Each point is reached from the start by the listed moves, each made once or not at all, plus a little noise. Say if it took an odd or an even number of moves. Then give how often each move was made.

Moves:
(1): [ 3.1  0.0  4.1 -0.6 -0.5]
(2): [-0.8  3.6 -2.3  1.6 -3.5]
(3): [-1.0 -0.6  2.2 -0.3 -0.8]
Start: [ 0.0  0.1  0.1  1.4 -1.2]
Points:
[-0.8  3.7 -2.2  3.0 -4.8] -> odd (0, 1, 0)
[ 1.4  3.3  4.0  2.2 -5.9] -> odd (1, 1, 1)
[ 2.3  3.8  1.9  2.4 -5.2] -> even (1, 1, 0)
[-1.8  3.1  0.0  2.7 -5.4] -> even (0, 1, 1)

Moves:
(1): [ 2.0  1.9  0.4  0.5  1.3  0.7 -3.2  3.6  4.6]
(2): [ 0.2 -1.3 -1.2 -1.5  1.3 -0.2  1.9  4.4 -1.4]
(3): [ 2.5  5.1  1.8 -0.2 -2.4 -1.8  1.8 -1.6 -3.2]
(4): [-1.0 -1.3 -2.6  2.6  0.4  0.6  0.8 -1.4 -0.2]
(5): [ 2.1 -1.0 -1.0  0.8  0.6  1.2  1.1 -2.2  2.0]
(6): [-3.3 -3.6  1.8  2.6 -3.3 -0.3 -0.1  0.9 -0.3]
Start: [-0.2  0.7  0.2  2.8  0.2  1.5  0.2 -0.3 -0.5]
Points:
[ 2.0 -0.5 -0.9  3.5  1.0  2.6  1.3 -2.8  1.3] -> odd (0, 0, 0, 0, 1, 0)
[ 1.4  2.8  3.2  4.0 -2.9 -0.1  0.3  7.0 -1.0] -> even (1, 1, 1, 0, 0, 1)
[-2.1  0.7  1.2  7.6 -5.2 -0.3  2.5 -2.3 -4.0] -> odd (0, 0, 1, 1, 0, 1)
[ 2.2  1.3  0.6  8.7 -2.9  1.7  0.5 -1.1  2.3] -> odd (1, 0, 1, 1, 1, 1)
[-0.1 -4.7 -2.5  7.6  0.7  3.5  0.6  4.9  4.6] -> odd (1, 1, 0, 1, 1, 1)
[-2.4 -3.9 -1.2  6.8  0.0  2.4 -0.3  7.2  2.1] -> even (1, 1, 0, 1, 0, 1)
